Each row is a point. A path goes straight from each point to the next, and from the last back to the first. The post is the endless flat space through its rows: a point in 2 columns, a line in 3, a plane in 4, and so on, so that a path can go around it. Count how often the path circles the post. Going back the other way cancels.
In the rows, zero is written as 128.

Post (2 x 3):
[[119,101,193],
[100,119,69]]
Path (6 x 3):
[[125,87,104],
[166,148,142],
[97,150,97],
[61,163,153],
[145,159,107],
[174,101,112]]
Times around: 0

Post (8 x 9):
[[139,131,79,102,130,138,96,54,150],
[142,137,82,117,210,96,167,87,108],
[149,117,106,171,89,125,184,155,77],
[169,128,95,59,101,89,157,158,163],
[119,113,183,179,134,194,68,132,128],
[144,115,51,200,82,70,117,137,90],
[103,114,133,183,79,104,85,19,160],
[156,123,163,64,70,111,125,152,102]]
Path (14 x 9):
[[125,177,58,105,77,131,93,85,100],
[119,120,77,84,100,107,157,126,118],
[117,86,61,126,105,117,86,104,153],
[168,116,94,81,123,163,113,117,137],
[148,128,132,182,176,127,137,93,90],
[150,163,178,160,78,115,120,89,155],
[127,155,101,99,98,99,162,69,116],
[95,132,95,125,107,143,134,82,107],
[127,151,147,121,90,101,94,110,108],
[151,143,132,178,111,160,138,109,125],
[166,109,118,150,146,162,157,44,73],
[144,96,92,137,112,135,191,116,134],
[114,106,80,116,146,107,147,98,112],
[107,144,87,131,119,125,115,155,101]]
Times around: 0

Post (13 x 14):
[[132,90,105,181,84,121,154,153,132,66,79,147,118,165],
[146,84,115,99,87,84,87,104,168,114,81,156,107,183],
[134,74,132,103,149,51,94,163,107,87,132,156,159,217],
[146,77,172,186,81,65,98,169,145,94,102,140,99,144],
[127,168,190,124,118,208,122,135,136,153,159,171,145,112],
[129,164,167,176,102,164,137,122,175,177,170,68,200,94],
[135,139,171,158,104,160,183,79,69,129,136,108,87,78],
[104,93,111,141,49,126,97,120,107,122,139,177,145,144],
[134,86,101,166,65,89,136,158,148,147,122,162,82,203],
[115,160,179,186,126,210,96,101,114,152,152,83,144,133],
[111,157,136,130,81,176,142,150,63,146,95,92,110,88],
[130,156,83,128,114,169,131,128,57,93,153,124,34,38],
[123,147,146,184,143,169,115,113,115,184,120,145,158,88]]
Path (13 x 14):
[[160,80,156,200,97,171,116,106,159,165,106,139,151,132],
[171,118,155,168,119,184,130,127,130,136,146,116,80,120],
[118,61,152,129,136,139,117,138,152,142,133,143,132,145],
[88,93,191,119,98,143,75,118,108,95,158,153,73,127],
[114,94,114,128,56,180,114,174,118,138,155,138,124,161],
[150,83,150,107,95,150,134,116,109,86,86,107,118,64],
[83,112,168,158,113,177,122,109,114,152,116,75,131,96],
[109,143,172,159,116,149,85,164,99,71,119,143,134,103],
[139,155,131,187,115,128,86,143,146,97,141,176,121,160],
[152,147,141,178,123,105,145,108,76,174,133,87,114,77],
[111,149,127,160,100,103,100,127,130,89,117,199,94,144],
[89,159,155,131,75,163,88,72,155,128,98,139,113,73],
[112,76,124,135,147,179,161,114,129,122,84,177,117,120]]
Times around: 0

Post (17 x 18):
[[112,116,118,165,191,145,146,114,249,131,78,110,90,85,105,113,154,180],
[106,127,74,125,101,169,111,138,105,132,165,152,78,172,85,134,136,105],
[133,110,135,118,132,123,165,90,198,109,84,135,72,142,115,91,157,205],
[139,81,155,71,172,136,75,93,150,144,156,124,211,126,109,139,115,102],
[156,83,132,122,138,115,121,80,114,102,127,125,167,104,98,165,118,64],
[152,87,185,112,128,144,115,77,171,160,153,106,145,133,122,197,137,144],
[122,125,167,183,150,142,142,104,184,135,126,110,103,131,131,79,175,148],
[111,125,127,153,159,133,201,122,191,131,70,120,128,169,91,130,177,182],
[133,151,84,166,130,101,96,158,137,115,140,214,134,165,101,127,102,92],
[112,138,103,119,99,158,131,133,85,126,137,169,139,121,138,145,127,149],
[159,138,92,100,103,136,145,181,151,151,165,172,118,120,112,102,125,90],
[118,140,136,132,104,169,126,141,131,114,153,144,130,153,100,132,60,92],
[135,144,110,141,89,122,110,169,62,137,113,133,84,163,91,134,108,133],
[172,98,125,95,138,153,99,92,155,125,115,99,175,153,169,159,125,86],
[157,130,86,135,117,125,130,99,125,166,162,139,147,146,108,114,86,121],
[110,128,126,142,158,103,159,124,184,76,136,84,102,137,118,140,156,184],
[148,139,122,129,164,143,147,135,79,143,142,171,101,160,120,142,92,96]]
Path (12 x 18):
[[118,117,133,133,93,143,156,133,124,142,108,145,128,111,137,142,149,132],
[127,105,125,207,169,84,127,123,148,145,114,105,101,120,80,95,109,155],
[107,97,117,150,133,196,130,136,121,107,108,148,148,146,117,117,163,109],
[133,107,73,137,155,109,140,102,162,96,125,114,112,148,144,106,129,116],
[107,149,151,118,105,108,151,111,131,100,118,104,130,179,142,123,101,118],
[109,114,108,111,75,150,86,107,105,147,91,134,99,135,122,101,78,132],
[99,77,146,108,172,119,141,116,174,138,119,185,107,140,75,161,152,127],
[109,140,95,111,113,139,101,125,173,158,154,145,114,178,102,123,132,120],
[128,180,81,114,119,124,174,172,111,79,131,102,132,166,9,178,65,118],
[125,109,164,102,141,169,144,156,143,125,171,114,97,86,71,145,134,140],
[144,101,163,78,147,144,167,148,128,106,148,149,111,112,145,121,127,192],
[90,101,119,133,116,99,131,134,165,77,127,139,137,145,88,151,136,126]]
Times around: 1

Post (17 x 18):
[[143,108,109,109,170,152,78,183,118,143,134,178,156,149,116,123,163,118],
[152,110,98,125,200,113,162,249,127,137,113,176,131,103,90,120,62,130],
[101,107,109,120,103,166,229,138,122,111,130,147,139,138,124,166,157,36],
[125,111,99,154,129,157,109,100,124,161,68,150,45,164,115,141,118,118],
[97,133,98,190,183,146,198,105,152,124,143,180,110,161,120,146,179,103],
[131,111,147,167,146,130,95,145,107,188,109,130,99,122,151,114,171,100],
[131,101,89,116,95,106,153,147,105,167,114,156,185,110,124,116,144,81],
[119,118,113,110,133,99,64,145,179,160,125,132,93,154,138,153,138,64],
[142,99,139,108,127,116,136,109,168,126,110,139,90,114,120,92,115,139],
[150,147,108,162,187,138,124,164,181,123,137,70,133,141,90,120,134,157],
[126,129,131,187,155,121,147,118,158,95,88,149,123,127,114,158,183,123],
[137,130,93,135,116,130,132,120,63,137,131,147,145,103,163,155,134,149],
[131,125,122,132,141,149,123,115,90,129,126,141,182,142,165,116,122,42],
[161,99,132,175,47,150,140,124,162,208,143,107,160,62,138,136,46,155],
[132,103,110,157,8,110,174,105,82,117,152,155,126,161,128,175,127,107],
[144,130,159,116,134,99,105,102,150,192,123,152,118,129,96,153,94,138],
[138,151,131,121,158,130,198,147,183,105,109,136,163,169,144,128,139,140]]
Path (8 x 18):
[[140,121,138,206,110,147,116,110,156,150,112,148,94,133,124,111,135,134],
[162,103,133,125,125,133,127,190,162,163,136,179,113,111,143,122,113,123],
[163,128,79,113,142,109,110,117,124,147,90,144,98,145,177,159,150,104],
[133,159,104,135,102,131,131,115,146,133,77,128,112,121,121,124,163,119],
[90,111,98,142,107,134,140,99,124,118,124,171,128,98,135,128,128,104],
[147,116,120,153,131,91,131,160,154,139,89,116,175,116,91,140,142,167],
[153,87,108,162,127,119,127,149,135,141,134,136,132,143,99,115,140,123],
[165,103,145,138,154,101,109,149,191,156,105,178,132,97,127,102,155,119]]
Times around: 1

Post (17 x 18):
[[126,137,159,65,101,147,112,78,154,163,109,140,97,115,93,146,136,97],
[118,149,114,61,83,101,159,170,159,138,117,155,149,210,106,127,149,154],
[122,122,98,174,109,154,139,125,77,117,121,176,113,210,124,112,149,102],
[132,145,132,126,140,171,100,138,185,110,130,172,120,115,116,174,136,138],
[106,142,65,111,153,108,21,152,135,141,129,151,98,103,120,141,161,85],
[138,123,167,144,115,130,56,183,118,125,103,103,90,136,143,134,107,99],
[126,129,130,134,177,126,113,178,112,143,99,173,99,112,129,87,159,108],
[137,121,118,66,102,128,102,119,190,89,132,102,136,122,186,70,127,121],
[131,164,105,145,126,174,120,153,135,171,135,148,97,147,171,153,123,88],
[137,136,122,201,91,142,118,115,146,148,115,140,106,124,113,100,109,134],
[127,109,88,138,140,147,115,142,104,121,102,95,183,120,117,86,123,110],
[131,117,147,85,108,161,105,143,181,125,181,109,194,198,122,93,143,158],
[151,123,151,143,129,101,134,170,142,162,131,151,157,113,124,171,184,7],
[147,137,152,104,81,150,96,172,128,85,150,83,145,129,161,77,177,179],
[92,120,135,66,68,115,124,71,176,157,116,136,179,157,211,117,156,123],
[153,139,140,114,166,109,102,111,179,140,96,60,188,165,91,149,165,112],
[105,125,123,116,121,96,145,71,108,128,147,121,162,166,138,110,105,151]]
Path (22 x 18):
[[138,169,157,136,100,130,118,164,158,144,121,128,188,152,108,168,115,106],
[145,149,167,145,75,137,117,121,151,144,125,186,156,148,99,108,133,101],
[153,165,130,130,115,133,122,165,188,108,84,139,136,135,141,109,133,79],
[111,145,143,96,76,189,129,131,160,138,111,159,112,127,100,127,166,86],
[86,93,148,161,101,130,127,157,157,136,178,183,108,134,133,126,153,122],
[134,128,134,85,93,117,130,121,124,161,167,98,112,181,123,103,148,134],
[162,151,133,129,85,145,112,131,188,153,138,170,112,147,114,118,153,158],
[154,173,115,88,89,79,113,81,131,132,167,125,129,111,102,110,140,97],
[96,186,134,79,111,106,82,155,101,149,163,179,111,114,113,150,161,122],
[93,123,134,74,152,149,102,143,129,112,96,137,129,151,124,114,117,144],
[79,100,118,84,116,79,120,154,117,157,154,119,138,159,113,125,135,110],
[138,101,146,120,143,115,87,141,158,115,115,133,98,143,137,100,134,122],
[132,125,149,114,101,113,101,158,105,156,68,116,152,119,149,152,132,138],
[180,144,131,144,172,130,61,162,186,195,136,104,172,122,125,78,141,94],
[141,182,156,144,83,130,121,156,134,142,120,151,131,144,139,128,138,105],
[104,135,113,108,126,126,80,108,117,92,139,106,141,146,113,108,154,104],
[88,110,136,125,108,126,126,156,127,129,132,121,125,121,152,163,95,93],
[145,110,135,112,131,120,138,137,137,137,89,87,104,116,177,111,142,120],
[171,123,146,122,125,87,127,137,156,120,69,119,111,121,138,107,179,143],
[167,171,155,126,181,136,120,143,142,126,109,141,163,111,157,128,164,162],
[138,155,152,136,101,131,107,177,123,135,122,125,190,119,177,90,140,122],
[128,161,121,108,136,133,108,139,157,120,122,129,116,136,115,89,168,112]]
Times around: 3

Post (17 x 18):
[[61,141,118,75,118,133,155,162,160,144,151,123,142,120,101,200,121,114],
[171,157,109,107,126,161,148,138,90,136,67,116,79,125,125,97,99,106],
[80,173,119,125,141,147,104,36,113,135,109,88,69,169,152,81,101,88],
[139,163,106,164,98,184,71,160,125,124,109,102,81,182,146,88,131,93],
[94,100,180,89,156,119,182,135,145,150,169,121,143,128,141,163,193,162],
[71,157,161,140,157,140,170,178,138,158,130,150,101,94,151,222,141,135],
[84,156,101,143,104,104,144,124,138,174,150,176,170,104,130,199,147,140],
[76,103,189,161,109,153,246,121,131,107,178,116,150,118,146,141,140,127],
[116,172,77,166,159,125,120,147,114,92,74,110,84,184,96,90,101,125],
[136,150,152,154,144,187,56,168,97,123,84,145,116,128,63,109,95,134],
[120,173,146,146,106,86,108,109,76,117,122,63,79,186,148,75,105,94],
[82,121,124,136,94,135,105,69,84,69,81,100,62,177,169,99,135,96],
[148,139,140,128,144,157,116,112,87,53,152,91,95,168,197,97,95,131],
[122,119,167,139,157,105,182,113,180,106,160,107,148,75,137,194,156,89],
[105,119,54,151,130,165,65,193,103,147,97,124,71,111,91,83,77,129],
[68,158,131,114,86,120,125,166,213,162,105,155,131,93,130,150,104,191],
[113,154,118,121,151,144,94,212,116,121,116,203,124,105,115,91,100,104]]
Path (28 x 18):
[[160,121,92,151,124,112,129,150,155,139,160,149,164,115,153,155,83,167],
[78,99,134,95,119,157,100,103,116,124,142,106,105,138,204,146,142,124],
[95,113,143,101,170,127,77,183,144,91,101,65,84,178,130,153,130,128],
[64,128,96,160,135,90,115,159,70,112,116,168,56,139,162,161,117,55],
[112,127,106,99,81,214,106,132,167,157,110,130,69,146,147,101,120,138],
[91,88,163,86,216,203,127,149,118,173,107,124,73,126,74,142,94,99],
[143,103,132,69,145,193,143,122,130,94,129,106,98,142,133,154,118,121],
[131,197,130,198,114,181,138,120,137,121,96,108,75,167,121,104,131,155],
[80,130,90,55,97,107,192,118,70,138,84,99,101,104,87,112,125,122],
[135,133,144,173,85,136,130,143,78,94,83,114,140,103,153,114,105,118],
[123,144,115,113,146,215,104,165,82,85,130,142,122,146,117,127,139,86],
[74,184,109,130,83,108,147,116,160,43,138,89,89,159,173,126,93,163],
[175,147,132,103,140,154,134,78,127,87,155,133,154,101,205,117,135,104],
[105,169,127,140,140,129,161,203,156,103,165,132,146,118,133,184,139,121],
[95,170,150,110,106,135,150,100,69,124,81,155,109,164,77,111,147,122],
[204,159,171,107,64,175,143,162,130,172,101,156,114,158,145,156,129,172],
[111,121,81,76,136,106,133,202,111,172,138,170,94,161,114,163,163,140],
[129,170,98,125,147,198,113,136,104,167,93,109,25,94,137,142,134,127],
[132,134,154,102,166,123,114,82,114,149,73,100,132,105,72,150,163,150],
[83,142,156,183,135,196,83,123,137,152,133,78,139,140,140,186,125,68],
[165,138,136,130,139,133,66,113,148,170,175,132,172,163,83,114,98,121],
[100,163,96,135,139,108,151,175,145,106,111,158,82,100,137,149,71,127],
[106,183,156,81,99,129,124,124,136,114,115,173,90,131,171,127,82,128],
[68,117,137,98,218,126,128,96,138,89,78,143,36,172,153,68,106,134],
[108,161,118,155,130,181,158,158,123,92,129,146,62,152,113,69,88,122],
[133,204,143,123,129,116,174,134,125,109,126,111,130,124,88,129,123,114],
[131,191,117,77,127,129,107,131,82,213,142,121,162,111,126,160,119,175],
[125,165,112,101,87,167,118,152,182,175,84,132,144,146,141,97,64,170]]
Times around: 2

Post (17 x 18):
[[136,120,82,188,188,99,135,102,100,171,120,162,158,142,154,107,108,150],
[109,162,88,154,132,77,130,124,102,116,94,140,121,142,106,88,104,154],
[141,141,124,109,114,142,143,161,173,128,129,124,157,100,129,153,77,115],
[101,119,113,68,153,86,126,189,182,136,142,114,139,116,121,186,88,113],
[151,102,128,122,128,106,144,120,110,127,146,153,126,168,129,119,136,133],
[80,121,186,130,99,134,127,92,109,96,81,136,144,193,155,118,146,151],
[121,129,141,95,135,140,107,141,134,151,101,118,107,122,102,156,62,105],
[126,132,167,137,140,124,141,125,143,149,100,173,118,152,140,137,149,165],
[130,128,132,117,124,159,136,130,102,128,82,151,135,150,124,145,145,147],
[127,106,174,91,120,119,158,110,106,127,92,142,145,132,120,117,159,150],
[93,128,95,79,114,131,123,174,150,149,190,126,132,129,114,101,112,131],
[116,95,130,155,99,119,110,136,127,130,114,161,128,129,127,136,139,123],
[150,128,108,159,161,118,95,68,108,134,106,182,157,145,125,118,90,196],
[125,94,148,136,108,127,144,128,129,124,82,121,124,181,176,121,150,192],
[137,129,84,153,121,74,158,92,81,180,138,149,133,138,139,142,103,156],
[145,136,107,83,122,95,93,159,116,134,141,143,125,110,176,106,88,96],
[152,143,113,87,115,108,118,151,159,183,123,135,161,140,98,135,92,81]]
Path (30 x 18):
[[188,159,146,129,136,41,153,130,199,177,95,155,139,136,156,183,103,135],
[135,129,132,108,89,141,164,126,111,164,116,164,108,135,159,158,180,151],
[100,63,93,85,218,80,107,158,129,129,133,171,124,87,154,150,123,138],
[126,160,80,109,192,165,64,116,138,119,102,169,130,110,153,138,60,109],
[131,144,96,67,110,156,100,124,107,143,117,139,133,94,97,99,54,118],
[84,155,84,126,152,90,122,169,98,140,159,139,108,132,205,166,22,112],
[158,143,148,116,132,122,110,148,151,132,103,131,197,102,152,158,44,165],
[150,120,115,85,117,88,128,115,117,121,151,134,135,149,141,116,119,176],
[153,37,81,136,54,59,118,134,143,155,165,101,168,128,203,124,137,69],
[128,137,168,127,127,135,164,111,171,89,93,124,154,101,128,203,125,188],
[122,77,144,68,132,91,105,128,87,172,157,119,179,165,223,116,127,138],
[93,151,127,142,183,139,141,166,120,168,104,151,108,176,129,73,128,167],
[51,65,108,126,124,115,126,131,109,196,136,134,89,165,111,129,102,156],
[152,108,111,110,182,143,130,131,99,150,114,129,96,116,186,103,101,147],
[113,155,102,116,146,75,108,120,160,128,93,156,147,204,134,75,98,135],
[85,98,123,105,132,170,196,157,121,192,156,164,104,173,146,100,172,249],
[111,151,173,133,89,113,165,155,141,183,146,136,116,120,146,144,111,159],
[130,136,120,134,120,81,143,142,95,104,102,94,121,135,173,82,117,154],
[133,105,136,121,157,131,103,143,195,99,144,143,140,145,174,115,154,146],
[126,131,102,196,130,213,64,104,158,83,54,172,185,113,108,131,66,120],
[125,135,141,92,136,100,137,149,205,169,180,195,181,176,109,102,136,109],
[88,64,147,158,131,107,146,150,137,124,105,160,87,109,157,211,135,125],
[146,122,124,43,128,79,154,78,156,162,146,140,180,156,126,144,93,127],
[117,90,138,120,150,73,91,85,50,152,85,125,90,182,168,163,42,78],
[182,109,77,158,126,95,121,139,133,185,149,147,151,134,196,136,55,164],
[91,97,161,102,129,23,131,132,111,218,133,150,112,116,212,148,140,153],
[86,74,127,133,164,91,167,174,175,146,144,134,125,182,147,145,141,177],
[89,144,123,134,108,86,152,126,163,120,67,139,160,155,105,94,114,97],
[108,99,61,153,165,100,149,130,118,117,107,123,164,94,170,112,159,123],
[173,133,153,47,99,125,111,91,115,176,136,140,192,159,131,113,111,100]]
Times around: 1

Post (17 x 18):
[[107,144,105,105,149,132,132,143,106,167,87,157,138,83,175,130,70,134],
[135,147,117,162,107,112,133,130,179,160,144,161,181,151,80,163,157,203],
[155,90,158,173,143,155,93,151,158,166,128,148,140,130,98,104,114,185],
[146,169,162,118,189,137,144,96,104,114,161,115,143,142,142,111,135,84],
[173,133,96,137,112,165,125,140,119,88,199,134,153,151,88,104,127,98],
[134,168,129,120,113,130,173,127,98,67,133,115,124,141,103,102,127,85],
[189,145,143,193,114,124,77,130,135,124,165,148,129,103,118,156,204,198],
[160,122,136,103,97,117,164,158,138,77,196,104,120,160,126,96,129,95],
[126,158,135,108,134,101,80,123,126,151,152,179,61,78,133,105,138,111],
[96,138,129,110,165,123,175,92,76,167,108,135,121,106,183,92,157,115],
[163,127,117,134,140,149,107,117,159,140,100,168,135,124,131,140,163,181],
[160,119,139,152,91,116,130,108,111,98,169,167,109,183,141,111,114,93],
[122,134,141,68,141,106,176,85,52,111,140,132,126,135,137,97,107,99],
[172,119,126,124,109,125,164,134,104,119,161,118,102,157,87,142,132,93],
[171,110,128,139,101,123,140,100,134,113,153,96,130,122,108,88,91,66],
[44,136,122,80,161,160,149,72,91,148,89,124,117,89,172,159,111,162],
[122,129,105,90,156,88,124,143,86,97,134,127,128,151,128,130,137,76]]
Path (24 x 18):
[[191,106,120,134,146,168,58,158,137,150,175,177,158,110,122,55,65,91],
[128,110,101,123,142,155,107,148,141,99,123,161,129,143,118,176,106,128],
[118,135,114,127,138,162,161,65,69,53,142,133,71,195,185,148,161,115],
[161,141,165,155,178,134,124,126,109,143,136,85,151,136,105,104,163,161],
[152,171,147,58,116,138,241,101,91,43,113,74,131,204,110,232,223,115],
[141,115,152,161,172,128,141,76,124,150,122,117,110,101,88,112,180,66],
[165,213,85,148,128,144,171,98,133,127,112,204,158,102,121,135,134,159],
[81,152,125,92,146,193,109,83,91,57,117,118,130,127,123,130,64,140],
[115,116,105,94,84,131,143,116,123,142,87,136,99,115,107,140,62,105],
[109,189,138,132,135,117,166,118,138,148,112,158,141,120,154,175,148,133],
[131,126,160,162,171,30,173,168,119,138,135,151,178,155,93,69,184,75],
[174,51,143,150,134,114,26,175,111,147,114,140,97,123,38,147,164,158],
[197,101,114,115,157,155,163,144,124,206,161,137,151,150,111,70,113,113],
[127,144,99,123,111,56,206,186,96,174,141,143,127,154,57,168,99,142],
[183,111,120,220,69,130,132,65,149,124,122,154,70,141,153,154,141,80],
[154,89,142,88,122,84,68,164,92,76,143,175,80,132,129,106,142,66],
[129,180,130,99,112,129,177,68,149,198,124,110,79,79,82,115,127,85],
[75,189,83,114,60,64,175,100,117,152,125,165,57,120,164,172,114,145],
[184,101,116,162,122,86,146,107,100,177,158,192,118,92,92,118,154,130],
[170,161,163,108,109,66,229,189,121,147,152,110,145,112,101,141,159,124],
[145,165,157,113,106,110,93,151,161,105,137,136,133,126,90,162,61,149],
[105,179,103,112,81,119,142,141,134,153,128,130,82,107,112,179,63,183],
[136,128,106,129,155,169,129,127,88,133,126,94,158,78,130,111,104,161],
[124,141,154,167,89,89,99,96,110,113,235,177,127,218,157,87,171,110]]
Times around: 0
